Each row of a before or after table is a point. The points were changed in one or more steps. Then noise was added and the rows were shuffled. The steps act on columns, c1 being the first. Name the steps. A step turns or swaps two columns, mirrors them in a line or flattens them onto one, adds a multiple of one to another, or multiplies or shifts one. Angles are multiples of 10 degrees, from the lower column toward the higher: turns from -170 to 170, lines from 10 to 170 but not 90. Use the fewest steps. Two steps may share a column if one is a turn and the other turns, adds or multiplies; they go together, in the order done. Otherwise the lowest column goes first.
(in the rows, 128 means zero)

Before (10 x 3):
[[ 71 101  81]
 [129  92  80]
 [162 167 109]
 [115  73 105]
 [145 173 114]
 [173 172  93]
 [154 154  98]
 [ 57 117  86]
 [145 148  94]
 [162 169  75]]
After (10 x 3):
[[204 166 128]
 [112 167 130]
 [ 75 176 115]
 [ 86 161 113]
 [101 158  99]
 [144 159 174]
 [ 92 193 124]
 [161 133 181]
 [194 163 148]
 [102 161 124]]
Steps: turn c2 and c3 by 70 degrees; turn c1 and c3 by 160 degrees

Before (8 x 6):
[[138 150 168  99  75 108]
 [169 102 119 156 137  98]
 [178 128 101 106 138 111]
 [163 163 188  98  89 158]
 [ 97 103 189  69  76 156]
 [126 140 118 142 103 163]
 [157 114 110 114  68 159]
 [136 148 113  93 165 163]]
After (8 x 6):
[[154 122 122 162  95 132]
 [ 91 152 165  59  93 108]
 [112 143 187  39  79 121]
 [164 135 103 132  89 123]
 [ 93 101 109 139  76 144]
 [107 123 120 151 115 133]
 [161 129 110 103 143 128]
 [ 67 103 186   9 127 151]]
Steps: turn c1 and c5 by -60 degrees; flatten c2 and c6 onto the line at 150 degrees; add -1 times c3 to c4

Before (8 x 8):
[[132 128  95 169 113 145  56 127]
 [ 95 155  92 111 164 131 113 168]
 [ 87 110 104 246 132 142  65 134]
 [120 179 109 110 107 126 116  99]
 [ 87  96 116 130 132 119  78 109]
 [117  93 117 109 105  96 123 133]
 [156 102 240 116 118  98 115 109]
 [ 86 130 110 113 113 156 111 149]]
After (8 x 8):
[[ 84 107   5 132 130 143 169 126]
 [ 89 113 125 112 127 114 178 116]
 [ 97 123 141  88 164 154 105 159]
 [121 117 143 106 104 111  83 105]
 [ 87 118 143 105 114 160 127 132]
 [117 136 145 111 100 107 163 146]
 [135  99  85 108 118 148 156 116]
 [160 126 162 240 121  88 152 129]]
Steps: turn c2 and c7 by -110 degrees; multiply c2 by 0.4; turn c3 and c4 by 80 degrees; turn c6 and c8 by -30 degrees

Before (14 x 11):
[[152 100 117 121 164 101  79 138 184 181 142]
 [108 131 138 157 121 190 169 148 150 157 156]
 [160 100 109 158 165 203 127  83 155 113 105]
 [157  92 128  83 220 150 174  83 133 164 117]
 [143 156 163  75 131 112 102  75 117 175  61]
 [149 140 194 153 141 120 107 146 181  96  81]
 [143  83 159 123 180 137  97  73 111  76 168]
 [155 120 108  98 153 123 120 165 113 148 147]
 [151 165 181 192 188 124 171 100 190 167  76]
 [151 180 137 177 201 210 119  92 175  79 101]
 [ 91  70  83 146 201 124 157  98 121  99  67]
 [ 96 137 163  91 134 154  88 158 155 161 168]
 [142 147 176 178 177 176 102 180 184 167 120]
 [180 158 137  95 175 144 134 135 175  70 101]]
After (14 x 11):
[[151 163 146 190 186 123 148 156  58 195  74]
 [107 132 115 156 121 188 112 114  83 154 156]
 [ 94 138 131  89 135 154  85 161 143 174 168]
 [151 179 166 174 199 211 148 182 103  96  99]
 [178 157 175  95 175 141 108 160  95  88 102]
 [162 100 128 158 167 203 163 160 112 106 104]
 [154 120  99  97 153 126  97 113 143 132 145]
 [150  97  84 120 165  99  95 195 126 164 142]
 [139 146 144 175 178 179  56 163 115 189 122]
 [ 92  73 111 146 203 122 167 117 108  77  69]
 [144 157 127  76 133 108 176 153 154 189  63]
 [148 142 199 156 140 120  95 173 111 146  83]
 [157  92 105  85 217 151 181 119  93 155 119]
 [143  83 183 122 178 135 176 152 163 107 168]]
Steps: turn c3 and c10 by 40 degrees; turn c7 and c9 by -130 degrees; turn c7 and c8 by 110 degrees

Before (14 x 14):
[[133  95  99 153  81 178 162 122  96 172 163 101 144 172]
 [171  82 115 133 130  67  87  84 121 182 106  67 140 148]
 [194 103 167  82 171 137 140 105 194  72  85 106  61  95]
 [113  56 167 111  89 120 133  59 176  90  69 160  56 140]
 [166  70 120  54  78 139 154 147 109 163 137 121 101 131]
 [133  59 127 166 110  86  98 152 181 145  67 150 166  78]
 [167 101 171 149 167  92 149 142  92 168  96 161 145 163]
 [135  77 180 138 187 119  68 136 122  97  55 174  65 142]
 [194 170 119 149  76  66 113  99 176  80 159  89  64 105]
 [109  88 160  90 103 137  97  50 150  69 151 174 101 139]
 [145  57 197 139 115  94  87 144 195 183  62 103 119 109]
 [164 159 157 153  97 103 110  70 159 165  61 170 100 101]
 [118 137  95  93 117 152 155  99 160 114 153 129 104 194]
 [ 82 103 111 168 183  55  93  88 125 143 158 115 124 107]]
After (14 x 14):
[[119  56  74 142 124  90 174 163 193  52  84 105 120 123]
 [160  56  91 110 112 118 118  73 176 148  85 161  59 122]
 [196 169 166 149 108  67 151 118 177 117 151  86  63 138]
 [121 137 148  94 122 153  71 110 161 158 146 129 102  82]
 [223 102 131  84 146 135 135 123 192 104  99 105  61 161]
 [128 159 122 154 113 103 158  76 158  71  80 169 101 144]
 [175  77  88 138 151 118 174 137 121 122  81 174  66  86]
 [ 91  95 155 154 105 181  79 115  98 107 154 102 143 107]
 [132  99 111 152 142  95  88 130  89  60 104 163 145 111]
 [106  82 161 134 132  69 154  83 123  72 110  69 137  88]
 [ 85 102 118 165 153  55 173  86 125 154 148 115 122 129]
 [118  57 129 166 121  87 180 169 181 117  84 150 167 155]
 [117  71 156  53 103 139 105 144 109  88 130 123 100 141]
 [176  88  91  91 118 135 149  58 149 166 143 173 100 104]]
Steps: turn c1 and c3 by 150 degrees; turn c1 and c10 by 130 degrees; multiply c5 by 0.4; turn c7 and c14 by 150 degrees; add 0.3 times c9 to c8; multiply c11 by 0.7
